Every row gives one point. Before rounding, the points of a table are all equally far from one centre. They may lie mostly on one side of it. Write the centre, to within rounding.
In the rows, zero is written as 128.

Points (8 x 3):
[[165 110 172]
 [174 141 155]
 [132 184 141]
 [101 130 195]
 [173 145 154]
 [ 96 177 125]
 [124 182 123]
 [121 182 122]]
Centre: [120 128 141]

Points (9 x 4):
[[129  88  87 171]
 [137  97  90 178]
 [140 105 153  98]
 [124 108  87 168]
 [151  60  84 153]
 [111  71  96 144]
 [109  82  89 136]
 [116 124  90 122]
 [133  76  87 101]]
Centre: [151  97 117 135]

Points (14 x 8):
[[ 93 143  72 112 173 112 157  80]
 [158 130 122 111 147 135  78 158]
 [152 114 107  70 185 148 128  79]
 [134 189 113  71 128  90 126 106]
 [156 147  88  69 197 123 152  87]
 [170 115 135  72 103 131 142 125]
 [108 150 158  71 153 127 124 130]
 [104  65  93  64 141 116 129 131]
 [130 141  59  75 124 148 152 100]
 [140 108 146 138 132 105 152 164]
 [171 136  79  49 144 125 111 152]
 [129 124  68  46 157  90 100  95]
 [118 146 129  84  96 137 119 110]
 [177 150 117  67 126 135 104 109]]
Centre: [136 124 100 100 150 106 132 122]

Points (13 x 9):
[[193 143 148  60 133 122  90 127 116]
 [163 147 111  91 184 150  86 138 136]
 [213 143 116 102 133 135 118  95 103]
 [156 144 110  55 141 121  84 143 105]
 [175 102 134  36 154 113 114 103 121]
 [188 165  85  83 128 128 145  85 128]
 [136 130  78  66  89 144 145 113 131]
 [139 176 123  70 110 111 114 141 111]
 [161 146 134  46 143 123  86 139 106]
 [123 156 112  99 142  94 155  67 109]
 [145 138 134  79 147 147 104  84  56]
 [149  87 139  92 158 104  91 134 123]
 [138 106  71  59 105 145 115 113 114]]
Centre: [142 132 128  89 134 141 116  96 130]

Points (19 x 12):
[[126 123 164 152 135 170 115 165 173 133  84 191]
 [131 167 164 144 131 163 127 165 177 165  69 155]
 [120 155 164 103 130 163 118 146 152 124  48 164]
 [125 132 171 124 131 170  87 134 166 110  81 165]
 [147 165 148 132 148 161  92 163 156 153 103 192]
 [132 156 169 132 117 181 133 155 164 147  88 182]
 [137 145 156 122 106 165 112 134 175 134  81 191]
 [137 154 171 123  82 161 113 170 163 143  84 174]
 [124 171 179 105 127 158 138 156 148 134  95 174]
 [105 167 174 127 126 150 106 163 161 138  80 175]
 [117 149 130 134 110 167 102 166 143 121  50 179]
 [139 160 177 118 134 161 130 162 182 116  78 178]
 [109 163 167 137 129 142 122 159 152 142  66 184]
 [131 162 154 114 107 153 140 160 173 148  55 170]
 [140 141 174 116 150 179 126 164 174 158  71 141]
 [141 143 170 121 100 157 151 160 155 129  50 163]
 [160 128 173 121 128 173 100 156 168 122  69 183]
 [131 138 152 124  98 185 127 152 149 107  64 170]
 [121 166 145 132 139 159 124 153 177 155  59 171]]
Centre: [144 135 138 127 128 142 118 163 148 130  93 145]
